Each row of a before or after table is a point. The points were changed in one or more steps. Then noise was added and the rows were shuffled. The steps act on columns, c1 being the first. Write out the steps. A step turns or swaps two columns, mirrors them in a line or flattens them onto one, adds a multiple of one to another, or multiplies or shifts one. Angles are multiples of 10 degrees, from the lower column toward the higher: turns from -170 to 170, lines from 10 to 170 but not 90. Use the fewest steps. Two steps may share a column if one is a turn and the other turns, adds or multiplies; they go together, in the order done. Otherwise the lowest column goes first.
(in the rows, 128 means zero)

Before, 14 rows:
[[160 127 117]
 [113  98 137]
 [108 115 153]
 [106 114 141]
 [129 122 168]
 [168 163  97]
 [133 101 135]
 [146 165  88]
 [113 111 152]
 [ 93  98 153]
 [136 166 101]
 [117  85 129]
 [119 109 137]
 [151 141 101]]
After, 14 rows:
[[152 160   7]
 [163 168  34]
 [143 149  46]
 [113 111 154]
 [102  98 131]
 [142 143  95]
 [102  93 200]
 [113 110 200]
 [110 105 154]
 [114 110 200]
 [112 110 166]
 [124 124 245]
 [115 113 145]
 [149 156  47]]
Steps: flatten c1 and c2 onto the line at 50 degrees; multiply c3 by 3

Before:
[[101 122 163 103 140 153 170 124]
 [ 86 223  72 126 167 159  96  80]
 [139  63 134 116 130  94 159 121]
 [144  78 149 119  84 156 120 140]
 [141  96 118 142 121 153 192 143]
 [ 95 113 125 133  78 115 167 137]
 [135 249 131 135 142 122 107 111]
 [104  79 149 148 131 125 131 182]
 [137 234  85 112 154 141 113 138]
 [116  95 130  77 105 123 144 171]]
After (10 x 8):
[[ 96 113 141 117 129 160  95 130]
 [ 98  75 144 128 141 132 130 178]
 [149  59 136 130 131 174 121 119]
 [144 233  92 120 132 103 135 145]
 [147  95 176  72 128 139 117 168]
 [ 90 223  99 110 121  83 141  90]
 [133  97 102 144 130 137  60 139]
 [116 124 202  93 121 135  80 124]
 [135 242 122 135 124 121 151 109]
 [143  83 143 130 130 103 123 126]]
Steps: turn c1 and c4 by 30 degrees; add -1 times c4 to c3; flatten c5 and c8 onto the line at 80 degrees; turn c6 and c7 by -150 degrees

Before, 9 rows:
[[138 124  80 135 167 120 143 130  93 155 127]
 [127 113  84 137 161 162  82  70 118  94 181]
 [179 142 155 105 127 103 140 126 160 177 102]
 [ 84 101  79 114 118 202  53  83 134  95 112]
 [163 117 101 120 173 132 147 130 135 114  89]
 [ 78 129 172  96 117 130 117  51 195 125 116]
 [117 114 158  57 104  75 110  71 187 140 110]
 [156 169 104 113 135 103 143  87 149 133  83]
 [170 129  77 150 169 102 144 132 161 161 101]]
After, 9 rows:
[[ 72 145 163 151 168 171 151 171 146 161 107]
 [152 116 188 112 119  85  58  66  63  94  97]
 [106 123 171 133 169 107 142 147 173 154 126]
 [116  82 169 135 161  96  67  82 125  95 160]
 [149 127 100  55 103 205 115  56 121 141 104]
 [ 93 187 142 115 136 157 158 110 139 132 122]
 [189 137 104 100 116 175 120  10  79 123 120]
 [ 91 154  84 105 129 173 147 151 127 177 118]
 [ 84 149 142 122 173 133 162 160 141 116  91]]
Steps: turn c1 and c3 by -160 degrees; add -0.7 times c1 to c8; add -0.3 times c11 to c7; turn c2 and c11 by 40 degrees; turn c6 and c9 by -130 degrees; add 0.5 times c5 to c9
